Rows are points. Each copy is the shape, with its points in the same order, turned, moved and blurred by noise. Is it also mirrored, or only turned?
(in the rows, 128 means zero)

Shape, 6 rows:
[[140  97]
 [127 115]
 [118  94]
 [128 198]
 [111  91]
 [134  86]]
Copy 1, 6 rows:
[[ 99 115]
 [121 118]
 [111  96]
 [178 176]
 [114  89]
 [ 97 102]]
Copy 1 is: mirrored
Copy 2:
[[109 113]
 [104 127]
 [ 95 124]
 [140 209]
 [ 86 117]
 [112 102]]
Copy 2 is: only turned
Copy 3 (6 x 2):
[[116 172]
 [116 151]
 [ 96 163]
 [163  82]
 [ 87 160]
 [105 178]]
Copy 3 is: mirrored
Copy 4, 6 rows:
[[166 139]
 [148 150]
 [166 162]
 [ 65 139]
 [169 170]
 [175 147]]
Copy 4 is: mirrored

Shape (10 x 4):
[[105 129 114 155]
 [ 93 179 116  38]
 [135 100 114 168]
 [140 130 161 153]
 [124 178 129 122]
 [ 65 155 120 107]
 [120 100 124  84]
 [152 171 117 169]
 [140 117 130 114]
 [142  60 142 164]]
Copy 1, 10 rows:
[[102 139 105 122]
 [144 115 140 237]
 [122 146 116  89]
 [108  90 115 103]
 [100 108 146 160]
 [103 140  96 194]
 [174 126 111 153]
 [ 83 118 162 109]
 [144 117 120 132]
 [155 127  84  67]]
Copy 1 is: mirrored
Copy 2, 10 rows:
[[134 147  83 137]
 [ 76  56 147 141]
 [154 173  86 120]
 [141 181 128 155]
 [ 80 139 117 149]
 [108  82  90 165]
 [152 102 146 115]
 [ 83 193 101 126]
 [135 140 132 120]
 [197 181 106 123]]
Copy 2 is: only turned

Shape, 9 rows:
[[118 151 105 150  80 159]
 [130  96 151  72 131 108]
 [ 93 156 132 117 130 164]
 [163 123 135 152 103  84]
 [156 113 166 118 117 145]
 [148 113 131 151 108 136]
 [ 69 125 171 140  91  63]
 [135 150 108 127  50 106]
 [133  88 140 197  77 102]]
Copy 1 (9 x 6):
[[118 118 175 135 128 138]
 [131 174  62 123 132 118]
 [119 155 138 143  94 167]
 [111 100 106 114 118  76]
 [138 157 114  92 108 110]
 [139 114 127 103 121 116]
 [ 39 112  77 115 122 142]
 [ 86 121 156 142 156  91]
 [103  64 117  74 140 114]]
Copy 1 is: mirrored
Copy 2, 9 rows:
[[137 149 106 130  91  72]
 [128 107 171 157 168 128]
 [ 95 122  99 165 107  91]
 [156 168 149 103 138 134]
 [156 107 122 141 144 130]
 [149 135 114 105 128 110]
 [138 206 111 177 185 110]
 [162 179 156 149 113  71]
 [183 176 102  86 165  96]]
Copy 2 is: only turned
Copy 3, 9 rows:
[[139 146  76 150  87  97]
 [117  83 154 116 161 122]
 [135 158 104 119 147  87]
 [153  85 122 118  79 149]
 [129  89  93 106 143 139]
 [125 111  91 119 109 142]
 [128  93 152  67  70  69]
 [146  85 106 164  70  97]
 [107  98  92  92  42 149]]
Copy 3 is: only turned
Copy 4 (9 x 6):
[[170 164 150 138 107 105]
 [142  93  60 117  82 139]
 [131 117 127 167 119 112]
 [159 163 111  99  89 173]
 [184  99 116 127  79 147]
 [182 144 125 122 105 141]
 [123 176  82 189  72 184]
 [144 183 133 125  50 115]
 [207 200 104 137  93 181]]
Copy 4 is: mirrored

Shape:
[[ 78 109  96 156 101 120 190 135 151]
 [164 145 112 113 139 124 161 125 136]
 [155  99 104 143 121 106 106  99 102]
 [148  81 146 154 141 172 174 110 169]
 [129  92 169 137 149  86 126  45 161]
 [101 103  85 134 123 138 164 168 122]
 [122 181 109 164  79 119 122 142 180]
 [156 100 124  77 100 132 131 166 109]
 [124 183  97  69 133 105 151  93 161]
 [137 181 154 189 144 153 132  97 108]
 [180 137  69 131  70 138 164 135 148]
 [159 141 128 115  71 181 140  85 120]
 [140 154 157  97 115 101 109 113  90]
 [196  91 167 116 105 141 116 107 124]
 [126 178  88 146 122 103  76 159 140]]
Copy 1 (15 x 9):
[[132 165 140 153 127 137 190  61 139]
 [110 132  89 123 119 144 112  97 112]
 [ 80 131 134 131 142 138 150 150  83]
 [125 144 127 120 133 210 142 119 169]
 [ 87 150 157 188 145 150  99 168 160]
 [145 162 115 116 106 136 191  90 106]
 [ 92  91 165 120  96 107 140  49 134]
 [145 155 115  68 140 113 129 124  92]
 [ 84 143  74 143 113  78 101  85 148]
 [120  42 114 166 121 158 141 120 128]
 [ 78 134 115  80 143 147 143  50  99]
 [ 96  92 104  87 187 130 142 107 146]
 [129 102 119 134 146  85 104 144  96]
 [113 123 139  86 168 162  96 158 115]
 [ 87  94 143 119  59  86 146 101  89]]
Copy 1 is: mirrored
Copy 2:
[[123 130 124 170  84  80 110 145 182]
 [ 80  91 155 127 122 106 143 120 113]
 [144  85 171 132 116 117  97  95 110]
 [108 112 186 121  73 153 158 149 175]
 [130  85 131  60  62 140 122  77 164]
 [109 129 171 155 129  78 102 172 151]
 [124 115  86 171 161 126 158 104 146]
 [122 148 198 112 150  70 136 131  98]
 [ 89 102  94  99 108  63 148 112 101]
 [ 86 116 112 157 104 201 112 110 108]
 [118  89 171 186 128  76 182 116 120]
 [133 138 163 147  88 125 189 112  78]
 [104 146 138  97 128 109 107  77  79]
 [130 121 208  97 119 148 155  83 113]
 [129  95  98 149 191 115 108 119 105]]
Copy 2 is: only turned
Copy 3:
[[170 123  49  90  89 128 102 112 149]
 [145 101 135 128  97 163 109 147 159]
 [104 112 118 127  94  95 115 164 122]
 [110  68  87 103 115 147  56 115 171]
 [ 92  66 146  70  80 127  84 114  80]
 [151 139  63 142 120 132 103 125 150]
 [197  91 126  88 139 105 151 130 170]
 [ 86 153 110 133 123 157 139 143 166]
 [175 130 176 112  58 163 135  96 146]
 [165  16 111 131 129 132 139 134 118]
 [154 118 110 119  92 115 127 172 216]
 [105  55 120 132  87 120 161 124 195]
 [111 104 139 117 106 156 174 132 108]
 [ 50  77 137  99 117 133 124 151 156]
 [183 129 142 134 160  96 156 141 133]]
Copy 3 is: only turned
Copy 4 (15 x 9):
[[136 136 128 144  95  74 121  89  57]
 [110 119  74 132 117 146 128 122 112]
 [ 86 173 107 116 170 121 117 141 100]
 [155 139 107 100 106  82 148 113 153]
 [130 208  92 170 128  90 128 179 143]
 [120 109 147 131 130 113 132  80  77]
 [102 137 127 111  52 135  69 140  73]
 [129  97 113 129 180 145  85 109 115]
 [ 80  99  65 194  92 131 109 149 102]
 [126 147 104  83  94 142 163 194  81]
 [ 87 109  70  87 108 115  78  87  92]
 [113  93  74  85 136  87  92 169 107]
 [124 130  94 145 162 162 101 186  88]
 [139 145  84  92 169 129  90 154 155]
 [ 61 139 152 125  95 176  92 147  78]]
Copy 4 is: only turned

Shape, 16 rows:
[[116 128  83  85 121  97 161 129  81 130 162]
 [150 155  84 169  88 176  79 112 163 143 178]
 [129 136 169  88 149 136 124 129  76 183 128]
 [173 175 109 126 110 127 108 117 151 148 147]
 [181 122 129 173 116 106 171 126 117 203  96]
 [165 119 128  77  97 122 100  92 163 140  83]
 [150 125 146 159 159 156 134 131 141  95 160]
 [156 160 145 123  95 153 170 136 167 129  96]
 [169 133 124 109 102 145 102 155 111 108  89]
 [170  71 112  91 126 189 102 162  91 135 132]
 [ 83 135 140 170 101 139  89 141 153 109 167]
 [ 96 113 167 112 117 184  89 119 111 106 150]
 [ 90  97  88  90 176 178 106 119  74 179 146]
 [106 118 172 159 183 160 119 119 101 130 134]
 [149  97 184 104 190  94 164 156 124 121 158]
 [ 87  84 131  84 177 179 109 185 161 107 100]]
Copy 1 (16 x 11):
[[119 155 186 103 146 132 108 104 158 150 145]
 [109 142 127 155 138 154 158 131 153  31  68]
 [122 168 104 113  85 160  98 159 172 167 138]
 [118 156 135 131 116 150 111 147 125  53 122]
 [142 151 107 145  49 119  69  80 118 111 113]
 [121 100 124 164 110 176 100 147 119  85 185]
 [146 103 145 108  91 109 154 171 145 100  87]
 [108 109 156 163  89 141  81 164  92 102 103]
 [157 117 146 135 107 201 121 143 106 116 124]
 [173  93 148 124 100 211 117 136 196 131 106]
 [ 95 111 100 124 155 127 173 146 120 117  67]
 [ 98 101 125 131 118 174 171 184 163 149 102]
 [158 160 122 149 141 153 133 140 236 166 130]
 [151 132 103 124  82 112 166 173 155 162  98]
 [153  97 132  51  84  94  91 166 150 157 134]
 [184  61 123 152 162 148 110 202 159 166 106]]
Copy 1 is: only turned
Copy 2:
[[ 97 125  88 174 170 164  89  92 115 145 147]
 [107  89 142 110 197 159 168 206 127 147 123]
 [144 108 122 131 118 104 118  53 104 139 141]
 [157 106  96 134 166 166 144 155 146 152 113]
 [189 118 120 152  85 178 146 155  88 134 161]
 [176 129  65 151 159 107 140 146 140  93 138]
 [116 123 167 108 123 142  88 157 160 141 124]
 [174 190 123 148 147 125 132 159 129 149 111]
 [159 146 117 133 164 135 106 131 109  67 104]
 [147 110 185 159 195 122 115 107 106  68 142]
 [ 51 125 131  99 135 128 153 156 137 122 113]
 [ 94 129 141  94 170  78 116 116 133 110 133]
 [102  55 143 187 166  83  92  97  82 128 137]
 [107  99 168 114  92  92  78 124 124 132 129]
 [122 132 137 158  80 140  69  84 183 124 140]
 [ 98 129 159 199 138  51 108 123 156  75  76]]
Copy 2 is: mirrored
Copy 3:
[[183 170 136 122 177 138 109 159 123 160 146]
 [102 217 143 170 112  80 138  68 117 122 107]
 [170 145 152 102 140 158  65 118 142  69 147]
 [118 200 133 146 116 103  88 123  88 109 113]
 [117 181 110  87 149 199 104  97  61  92 102]
 [ 93 174 131  97  95 118  62 122  85 129 188]
 [124 119 129 153 127 107 159 122 102  84 126]
 [102 129 161  98 127 109  89 107  52 125 111]
 [114 165 144  63 100  99 114 143 116 113 133]
 [155 173 131  56 139  86 144 102 137  82 180]
 [ 76 141 156 166 142 108 137 105 164 130 111]
 [123 124 185 130 114 103 126 100 168 102 167]
 [211 155 109 113 140 130 106  68 180 117 170]
 [144  96 132 138 114 153 135 100 150  73 131]
 [139  93 109 130 183 140 111 170 104  58 160]
 [123  72  96  83 143  64 105  95 160 118 167]]
Copy 3 is: mirrored

Shape, 18 rows:
[[140 130 127 136 119 144 107 147 159 112 123 137]
 [169 166 155 176  88 139 145 133  86 170 119 127]
 [131 105 136 108 132 100 107 119 155 136 134 143]
 [ 68 106 133  99 136  89 140 181 159 129 173 145]
 [142 135 101 128 123 110 127 112 121  80 139 138]
 [111 120 134  84 192  47 132 214 144 101 100  83]
 [165 142 122 162 138 136 157 104 141 149 134 114]
 [119 182 166 135 132 146 157  72 103 141 151 122]
 [136 176 120 164 107 180 145 102 101 168 111 116]
 [176 124 101 171  94 112 159  90 118 169 117  92]
 [ 82 130 131 131 176  81  83 156 174 137 118 121]
 [139 146 142 171 144 176 178 128  92 148 137 105]
 [126  78  82 128 194  87 132 178  77 150  86 110]
 [103 143 116  44 157 103 122 172 176 147 119 139]
 [134  79 104 104 170 105 101 182  80 131 143  33]
 [115 128 100 109 174 101 135 171 183 115 135 109]
 [183 186 101 176 147 135 138 123  75 165 173 110]
 [122 120  58 159 104  90 128 141  98 135 101  73]]
Copy 1 (18 x 12):
[[118 112 162 148 147 162 120 158 122 125 115 110]
 [136 159 158 148  82 182 137 107  66  82 166  99]
 [133  99 144  95 143 145 123 146 124 115 111 130]
 [130  55 129 110 161 152 103 123 113 197 140 140]
 [129 131 153 120 104 136 121 159 157 145 122  80]
 [ 91  83 131  98 206 179 106  91 208 145 177 131]
 [132 143 132 131  93 201 139 121 116 106 106 100]
 [181 170 174 138  79 165 120  91 108 137 110 125]
 [119 191 154 168  84 182 112 124  74 115 116 116]
 [117 151 104 125  70 170 119 103 108  72 117  72]
 [127 111 133 100 220 172 101 132 129 147 116 117]
 [150 165 124 178  80 205 125 110 113 130 137 134]
 [ 92 153  53  92 157 171 112 141 159 130 191 147]
 [ 73  84 173  88 173 165  83 118 135 160 115 171]
 [135 111  77 136 143 184  40 130 184  96 187 130]
 [ 91  89 127 115 167 194 103 121 160 155 114 115]
 [155 170 142 119  61 238  98 140 106 115 162  81]
 [ 85 151  87 129 122 147  77 118 132 116 153  63]]
Copy 1 is: only turned
Copy 2, 18 rows:
[[ 98 128 135 122 151 123 143 117  96 150  92 132]
 [115  82 174 133 104 166 152  56 151 127  96 145]
 [109 160 123 103 134 142 151 139 115 161 134 129]
 [128 142  67 127  80 111 182 163  85 163 115 115]
 [123 128 143 146 154 115 140 159 142 150 110 159]
 [146 132 100 164  96 156 128 207  42  88 147 109]
 [139 105 163  88 123 120 119 107 143 140 108 134]
 [131 110 117 110 125 100 142  68 187 105 139 158]
 [145 113 147 118 128 135 122  43 150 123  77 166]
 [152 128 204 109 113 163 125 102 175 147  88 122]
 [ 94 167  91 126  95 131  97 148  75 135 132 120]
 [162  60 122 109 124 127 126  79 155 123  85 135]
 [175 112  98 133 115 220  90 180  98 142 108 142]
 [149 171  99 113 116 125 169 140  35 132 143 157]
 [200 119 100 189 141 181 100 150  98 157 132  73]
 [147 138 112 117 112 102 122 176  60 137 116 118]
 [154  63 171 147 102 128  95  76 155 171 132 164]
 [167 157 158 173 107 171 101 148 139 148  64 137]]
Copy 2 is: only turned
Copy 3, 18 rows:
[[118 127 152 145 118 181 138 121 120 141 139 116]
 [ 60  88 132 137 123 144  96 139 139 132 102  46]
 [115 161 177 111 134 147 131 114 123 103 143 128]
 [152 174 164  96 141 127 172 161 160 151 112 149]
 [122 113 128 159 131 150 110 125 133 105 146 156]
 [203 221 152 125 104 149  75 129 155 168  92 141]
 [ 80 124 110 110 141 161  99 107 135 134 160  93]
 [ 60 137 104 142 185 124 101 156 104 111 129  96]
 [ 65 103  95 151 125 131 121 140 106 133 144  48]
 [ 60  99 111  95  90 130  80  99 134 115 155  90]
 [129 230 163 137 111 162 144 132 152 138 138 120]
 [ 82 110  70 128 156 141 117 118 131 152 109  62]
 [193 176 111 123  87 109 109  73 177 110 109  78]
 [187 189 181 109 134 135 126 163 105 151 160 110]
 [180 180  78  90  70 160 114 109 125 103  63 116]
 [165 188 133 114 118 168 125 133 148 161 157 139]
 [ 90 104  68 125 133 176  85 156 165  93 133  54]
 [115 131  98 130  37 118 103 115 154 122 129 118]]
Copy 3 is: mirrored

Shape (18 x 12):
[[159 167 162 101 187 125 105 103 152  77 134 173]
 [102 152 114 180 127 129 135 118 171 150 130 110]
 [134 177 177  97 102 163 141 151 145 146  90 148]
 [ 82 159 142 168 178  93 162 149  94 149 141 134]
 [144 161 165 171 100  98 125 141 173 152 180  86]
 [ 85 151 122 104 168 146 152 128 114  86 107  83]
 [134 149 177 155  89 154  97 130 182 155 126 152]
 [127  74 152 116 182 117 168 173 147  71 119 114]
 [142  92  79 110 188 140 114 132 183  73 188 116]
 [141 149 147  77 133  60 172  88  87 115 171 117]
 [135 125 123 140 116 116 127 175 112 156 122 170]
 [119 166 174 127 108 104 150  98 101  86 119  69]
 [ 82 123  79  85 152 163 127 106 105 138  90 101]
 [132  89 165 180 107 158 185 128 165 101 122 133]
 [149 135 136 167 115 117  89 141 139  78 174 102]
 [105 135 154 106 130  96 173 116 189  98  83 175]
 [139 125 136 163 129 125  76 139 152 177 104  93]
 [ 81  99 136 116 103 135 100 106 154 167 176 118]]
Copy 1, 18 rows:
[[105 104 137 192 131 141 129  61 156 147 113 206]
 [ 87 106 155 105 132 141 110 137 119 134  81 107]
 [111  93 114 148 129  73 150 170 135 156 127 176]
 [ 90 166 204 134 135 111 133 107 120 115 151 106]
 [ 75 104 120  70 119 109  71 101 159 137 127 109]
 [154  82 205 128 109 139 172 120 120 147 135 144]
 [ 74  99  81 141 107 108  94 163 142 142  97 142]
 [ 84  88 153 119  99 169 213  90 151 121 167 146]
 [129  84 125 130 127 203 174  39 179 141  91 109]
 [159 124 156 106 180 135 104  76 134 104 189 178]
 [103 161  97 132 137 113 161 124 113 135 136 118]
 [137  79 178  95 112 137  94 126 106 150 177 173]
 [196 120 170 133 123 152 185 153 120 130  93 141]
 [ 47  76 124 119 139 186 153 163 143 142 152 131]
 [103  99 113 116  92 163  96  72 127 177 136 112]
 [ 76  62 132 154 164 127 166 123 104  85 116 179]
 [106 146 112  82  68 126 121 141 135 133  79 139]
 [149 106 107 122 112 155 105 145 168  80 113  95]]
Copy 1 is: mirrored
Copy 2:
[[128  81 112 149 164  55  88 128  99 120  93 152]
 [122 160 129 122 116 158 147 113 122  88  86 167]
 [154 167 131  89 130 105  72  91 130 143 130 115]
 [161 173  75 163 128 161 103 180  88  91 129 170]
 [133 145 155 145  89 167  78 149 159  88  63 146]
 [135 150  92 116 140 107 155 171 109 183  99 168]
 [134 156 176 114 135 122  82  90 161  77 115 149]
 [ 59 168 133 169 133  90 117 198 101 159 119 135]
 [ 37  81 124 182 142 122 136 155 132 160  72 183]
 [182  81 127 168  94 142 128 172  83 160 117 106]
 [116 158 109 158 162 161 107 127 143 104 153 114]
 [185 144 145 101 111 119 138 189 107 149  68 123]
 [129 131  94 103 143 134 205 126 127 168 141 159]
 [ 96 191 201 127 164 149 108 154  99 117 106 149]
 [118 121 149 159 155 138 109 178 159 106  45 149]
 [122 174 153 171 120  76 133  97  67 120 123 120]
 [103 145 116  91 115 133 137 137 182  64 126 133]
 [142 120 167 160 105 142 150 119 191 117 148 188]]
Copy 2 is: mirrored
Copy 3:
[[146 129 111 160 160 107  38 123 138  91  97 124]
 [134  75 141 134 111 169 135 136  94 150 131 131]
 [148  57  65 119 182 100 106 131 115 159 136 124]
 [199  79 112 140  55 115  99 172 101 116 138 146]
 [126  63 146 160 106 120 119  92  50 163 138 154]
 [137 117 100 172 119 109 140 203 133 119 149 131]
 [136  54 104 128 156 128 110  75 123 171 101 127]
 [116 133 102 163  76 101  88 138 175 108 204 126]
 [ 87 148 157 190 105 124 117 108 150  86 133  72]
 [154 153  74 146 128  85 122 126  55  73 146 159]
 [175  86 124  85 114  82 124 109 122 142 139 108]
 [120 103  83 165 130  99 135 166  70 122 137 208]
 [144 139  78 132 147 126 185 195 142 140 116  88]
 [ 88  37  95 128  82 152 116 107 141 117 150 152]
 [ 99 103 181 159 111  87 119 104 108 126 106 166]
 [169  93  68 133 154 171  93 112 143  94 172 150]
 [127 114 126 106 112 119 121 115 102 225 114 124]
 [148 110  93 173 108 123 187  74 100 152 102 100]]
Copy 3 is: mirrored
Copy 4 (18 x 12):
[[173 148 153 159 108 142 153  87 140  93  61  93]
 [135  90 161  73 118 142 141 126  95 116 127 163]
 [135 166 119 108 116 179 102  86 158  93 155 133]
 [152 148 146  88 129 159 108 152  83 188  91 137]
 [101 119 209  70 135 132 138 161 149 110 136 130]
 [105 144  89 122  73 113 133 108  99 148  92 145]
 [149 116 174  93 147 150 101 103 155  63 143 154]
 [130 158  92  72 140  68 137  87 116 142  77  82]
 [120  61 136 123 115  70 155  98  92 105  75  57]
 [144 153 161 147  89 115 160 138 166 209 131  95]
 [177 129 116  98 158 146  99 145 117 125 153  99]
 [110 171 138 128  95 108 158 144 159 152 120 177]
 [146  82  59 122  60 124 108 106 108 150 127 146]
 [125 128 132  74 195  98 151  70 130 128 129 159]
 [116 116 163 128 149  85 146 166 126  87 105 122]
 [187 173 148  90 107 114 151  46 112 123 140 125]
 [156  87 128  54 113 136 115 165 151  84 117 147]
 [142  63 173 103 106  95  73 114 142 137 141 138]]
Copy 4 is: mirrored

Shape, 15 rows:
[[127 146 129 124  90 165 114 149 121 133  80 151]
 [160 123 104 128 117  93 110 153 120 107 171 161]
 [ 97 106  79  91 174 171  67  73  78 116 162 103]
 [151  95  81 163  86 133 160 151 116  99 167 158]
 [120  85 100 142 104 152 111 160 161 139 120 175]
 [151  77 120 140 130 133 138 146  87 149 201 139]
 [130 150 127 115  67 185  84 112 152 179 129 123]
 [145 116 119 170 125 137 150 158 126 123  81 128]
 [117 125  79  49 150 171  86 137 119 173 157 104]
 [ 78 107  78  92 174 115 149  60  51 137 132 153]
 [136 134 150 175 139 143 118 146 164 136  92 182]
 [139  64 163 137 114 103 162 158 143  76 147 159]
 [ 48 142  81 102 140 139  86 108  96 162 164  86]
 [ 92 161 105  92 154 194 117 121 132 136 163 130]
 [158 106 115 158 125 111 164 117 172 117 105 147]]
Copy 1 (15 x 12):
[[141  96 121  94 155  82 153 124 153 104 110  99]
 [157 172 122 142 145 143 122 106 106 130  92  80]
 [172 159  80 169 134 114 182 203  81 120 175 123]
 [146 179 105 131 116  79  87 110 115 118  75  86]
 [167 140 128 159 140  66 127  90 134  98  95 122]
 [120 191 144 141 129  97 112 119  60 126 132  89]
 [161  97  99  87 165  58 179 105  95 149 129 125]
 [135 109 157 118 130  93  93 133 171 130 111 121]
 [132 117  79 168 173 114 171 154  57 118 134 147]
 [127 167 131 135  65 136 189 202  87  80 114 145]
 [185 100 168 119 132 102 119  87 148 109 139 111]
 [101 172 133 149 105 122 106  65 166 121 126  76]
 [168 176  95 115 153 120 186 176  87 133 144 197]
 [160 115  68 111 130 132 144 136  86 103 167 148]
 [146 115 144 153  95 111 113  99 153 154  84 116]]
Copy 1 is: mirrored
Copy 2 (15 x 12):
[[139 104 107 112 114  92 157 100  94 135 141 144]
 [117 141 100 136 153 147 166 163 129 131  93 101]
 [ 32  88  83 112 149 118 107 144 196 190 146 144]
 [ 96 150 102  97 150 141 197 115 126 105 118  67]
 [124 112 122  78 121 108 174  96 133 123  77 128]
 [ 71 136 162 122 173 125 153 144 148 127 111  75]
 [114 149 146  74  89  95 146 129 115 161 155 181]
 [153 117 105 119 118 111 133  82 122 111 132  84]
 [ 52 137 119 110 157 109  97 116 129 196 105 179]
 [ 39  88  53 119 185  71  98 154 172  96 136 125]
 [178  82 130  98 110 129 140 113 128  93 111 130]
 [137 133 126 166 155 129 202 101 174  81  96  97]
 [ 12 119  98 122  90 103  88 143 147 152 122 155]
 [ 54 107 116 105 138 154 115 109 132 137 143 187]
 [167 152  94 101 136 124 142 100 161  85 115 107]]
Copy 2 is: mirrored
Copy 3:
[[183 136 138 101 106 159 134 122 106 135 125 118]
 [125 131 107 144 108 151 106 136 145  56 143 118]
 [108  49 149 100  80  95 173  93 171 123 178  53]
 [147 111 123 153  90 125 129 191 137  77 131 165]
 [173 106 108 122 136 145 165 155  92  87 127 128]
 [102 114 108 144 109  90 134 174 164 104 102 117]
 [137 116 171  76 123 151 165  85  99 123  83 130]
 [175 116 113  89 117 150 112 162 132 134 149 165]
 [ 89  70 119 100  88 164 188 104 142 145 119  70]
 [123  42 133 194  99  98 122  98 167 168 183  94]
 [193 143  79  93 163 129 135 110 110 100 150 146]
 [135 178 108 148 129 103 132 202 107  99 175 129]
 [ 90  40 120 110  55 107 139  79 101 143 128  77]
 [124 108 105 105  69 138 200  69 132 140 135 122]
 [149 125 126 117 160 151 124 153 120 102 182 184]]
Copy 3 is: only turned
